Rows are points. Two turns around zero, p and q, are shown by what they do to some points. Write where each new point lands after one turn and then the other. Backwards means that the second turn is done in reverse. Each puzzle has new turns, and all numbers are rounded.

Turn p:
[ 0.5  4.7 -0.6] -> [3.5 2.4 2.1]
[ 3.6 -5.5  1.3] -> [-1.6 -6.2 -2.0]
[ 0.2 -2.4  2.9] -> [-2.6 -2.6  1.1]
[-4.3  3.3 -3.6] -> [ 0.7  6.4 -1.1]
Turn q:
[2.7 1.1 5.2] -> [5.0 0.8 3.2]
[-3.5  1.5 -1.6] -> [-3.2  2.5 -0.7]
[-2.7  1.3  3.3] -> [-0.4  2.9  3.3]
[ 0.4 -4.6 -5.0] -> [-3.3 -5.2 -2.9]
[-0.4 -2.5 -5.3] -> [-3.5 -3.0 -3.6]
[3.5 3.3 3.4] -> [5.5 2.1 0.6]
Where do these land?
q, then p backwards: [-4.4  5.0 -3.6] -> [-6.7 -1.2 -3.4]
p, then q backwards: [-0.4  0.3  2.6] -> [-1.5 -1.6  1.4]
p, then q: [ 6.2 -3.7  1.9] -> [-1.7 -7.1  1.7]
q, then p: [-1.3 -1.7 -0.9] -> [-2.1  0.8 -0.4]

Turn p:
[ 1.0 -4.2  2.0] -> [-0.2 -2.1  4.3]
[-3.8  1.5 -1.0] -> [-2.6  3.0 -1.5]
[-2.5  4.2 -3.0] -> [-1.4  2.7 -4.9]
[ 0.0  4.9 -3.9] -> [ 0.3  0.9 -6.2]
[ 1.3 -5.9  1.3] -> [-1.2 -3.6  4.9]
[ 3.9 -0.6  4.6] -> [ 4.9 -0.9  3.5]
Turn q:
[-0.5 -4.3  0.3] -> [-0.6 -3.7  2.1]
[-0.5 -2.4  7.9] -> [0.7 1.1 8.2]
[-2.6 -2.0 -1.3] -> [-2.8 -2.1  0.0]
[3.8 3.5 1.6] -> [ 4.1  3.5 -0.5]
[-0.3  4.4 -4.8] -> [-0.9  2.0 -6.1]
[ 0.1  0.8 -3.7] -> [-0.5 -0.8 -3.7]
Where do these land?
p, then q: [ 4.8 -4.6  3.3] -> [ 3.6 -2.0  6.1]
q, then p backwards: [-1.4  4.9  2.0] -> [-4.3  2.7  2.0]
p, then q: [-3.3  3.5 -4.0] -> [-3.5  0.3 -5.2]
p, then q backwards: [-1.0  3.1 -1.7] -> [ 0.1  2.9 -2.3]
q, then p: [ 3.0 -5.8 -0.6] -> [ 0.0 -4.4  4.9]
q, then p: [-2.2 -1.2  1.0] -> [-0.9  1.9  1.7]

Turn p:
[ 4.6 -3.5 -3.9 -0.4] -> [ 3.8 -0.3  0.9 -5.8]
[ 0.2 -2.1 -0.1  0.8] -> [-0.1 -1.8  0.2 -1.4]
[-3.6 -0.8  5.0 -6.6] -> [-6.6  2.4  5.5  1.7]
[-3.9  1.1  2.9  3.2] -> [-2.7 -2.7 -2.1  4.0]
[-2.9  4.1 -1.8 -0.4] -> [-1.2  3.4 -3.4  2.0]
[ 5.6  1.3 -2.1  3.5] -> [ 6.9 -0.9 -1.2 -0.5]
Turn q:
[ 3.1 -0.2  2.8 -4.4] -> [ 4.1  2.6 -0.6 -3.5]
[ 2.1 -0.6 -1.3 -0.7] -> [ 0.3 -0.4 -2.2 -1.3]
[-1.6  5.1  0.4  7.6] -> [ 0.6 -4.0  1.3  8.3]
[-2.0 -1.5  1.3  8.0] -> [-1.6 -6.7  3.8  3.1]
[-2.3  0.6  0.0 -4.2] -> [-0.9  4.6  0.6 -0.9]
[ 1.8  0.2  1.2 -5.0] -> [ 2.4  3.7 -1.1 -2.9]
[-1.3 -3.5 -4.5 -1.3] -> [-5.1  0.2 -1.8 -2.6]
Where do these land?
q, then p: [-0.7  3.4  1.0  0.4] -> [ 2.6 -1.6 -1.2  1.6]
p, then q: [-2.6 -1.3  3.4  6.2] -> [-4.9 -4.8  1.3 -3.1]
q, then p backwards: [-1.5 -0.8 -8.8 -1.8] -> [-8.7  0.6 -2.8 -0.3]
q, then p: [ 5.0 -0.6  3.6 -1.8] -> [ 3.8  2.4  4.0 -2.3]
q, then p: [-0.2 -0.7  0.9 -3.0] -> [0.3 2.7 1.0 1.4]

Turn p:
[-4.0  3.8 -1.6 -3.8 -0.6 -0.9] -> [ 1.4  3.5  2.5 -4.3 -0.1 -3.2]
[-4.8 -5.0  3.6 -2.7  2.1  4.8] -> [ 3.5  1.7  5.8  6.4  2.1 -0.6]
[ 4.0 -2.4 -4.7  0.2 -1.5 -2.2] -> [-1.0 -6.0 -0.3 -3.1 -0.9  1.9]
[-1.9  5.3 -2.8  2.4  1.8  0.2] -> [ 1.3  4.4 -1.9 -3.8 -2.1  2.2]
[-4.7 -3.2  5.7 -0.3  2.7 -0.7] -> [ 1.1  3.0  1.8  4.6  6.2 -0.5]
[ 2.7 -2.2  2.6  4.5 -4.0 -0.8] -> [-6.1 -1.9 -1.7  2.9  0.1  1.7]
[ 1.7  4.7  1.6  0.4  3.7 -0.3] -> [ 2.4  2.6 -5.2 -0.4 -0.6 -1.2]
[ 7.0 -0.9 -4.4 -0.6 -4.2 -0.1] -> [-2.6 -7.2 -1.0 -2.4 -4.7 -0.2]
Turn q:
[-3.3 -2.1 -0.7 -0.3  3.4  7.3] -> [-6.1  1.4  5.0 -2.9  2.6  0.9]
[-2.3  0.8  0.4  1.1 -2.9  3.8] -> [-0.1  3.2  2.6 -3.1 -1.7  0.7]
[-0.7 -3.6  0.1  2.9  0.2  0.0] -> [-2.9  0.6 -1.5  0.4 -1.2  3.1]
[ 2.6  7.8  1.5  2.1  1.7 -8.1] -> [ 4.7 -4.1 -1.6  6.2 -5.1 -6.0]
[-0.7 -2.1  3.3 -3.1 -0.6 -1.2] -> [ 2.5 -0.1  1.1  1.7  2.4  3.3]
[ 4.1  3.4 -2.2  0.1 -2.4 -9.2] -> [ 6.2 -4.0 -6.8  2.3 -2.9 -3.1]
[-3.0 -2.4 -3.1 -2.0  0.5  3.9] -> [-2.8 -0.6  1.9 -4.8  2.5  1.6]
[ 3.3 -1.7  0.7 -1.0  0.1  3.5] -> [-1.3  3.6 -0.6  0.1  3.5 -0.6]
Where do these land?
p, then q backwards: [-7.4  5.3 -3.0 -1.6 -1.8  1.8] -> [-2.0  3.0  1.5  1.5 -5.2  7.5]
p, then q: [-2.4 -2.3  0.1 -0.5 -2.0  3.2] -> [ 0.7  2.9  1.8  2.6 -2.3  1.4]
p, then q: [-3.0  4.1 -3.2 -3.2  1.7  5.3] -> [ 6.7  4.1 -1.7  1.5  0.2 -3.1]
p, then q backwards: [ 2.9 -5.0  0.3  2.1  4.2 -5.2] -> [ 1.0 -5.1 -1.8 -5.7  1.9 -4.0]
q, then p: [ 3.5 -2.3  5.3  1.6  0.0 -2.8] -> [-1.5  1.8 -2.8 -0.4 -3.9  5.3]
p, then q backwards: [ 4.9 -1.9  4.0  4.6  2.2 -2.6] -> [ 4.2 -5.5 -1.0  0.1  2.7 -4.5]
p, then q: [ 3.5 -0.9 -1.7  2.6 -1.9 -1.0] -> [-1.5  0.1  0.4 -3.7  0.9  3.2]
q, then p: [-1.9  3.0 -1.8 -5.5 -2.4  1.3] -> [ 2.6 -3.8 -2.5  1.6  1.9 -4.5]
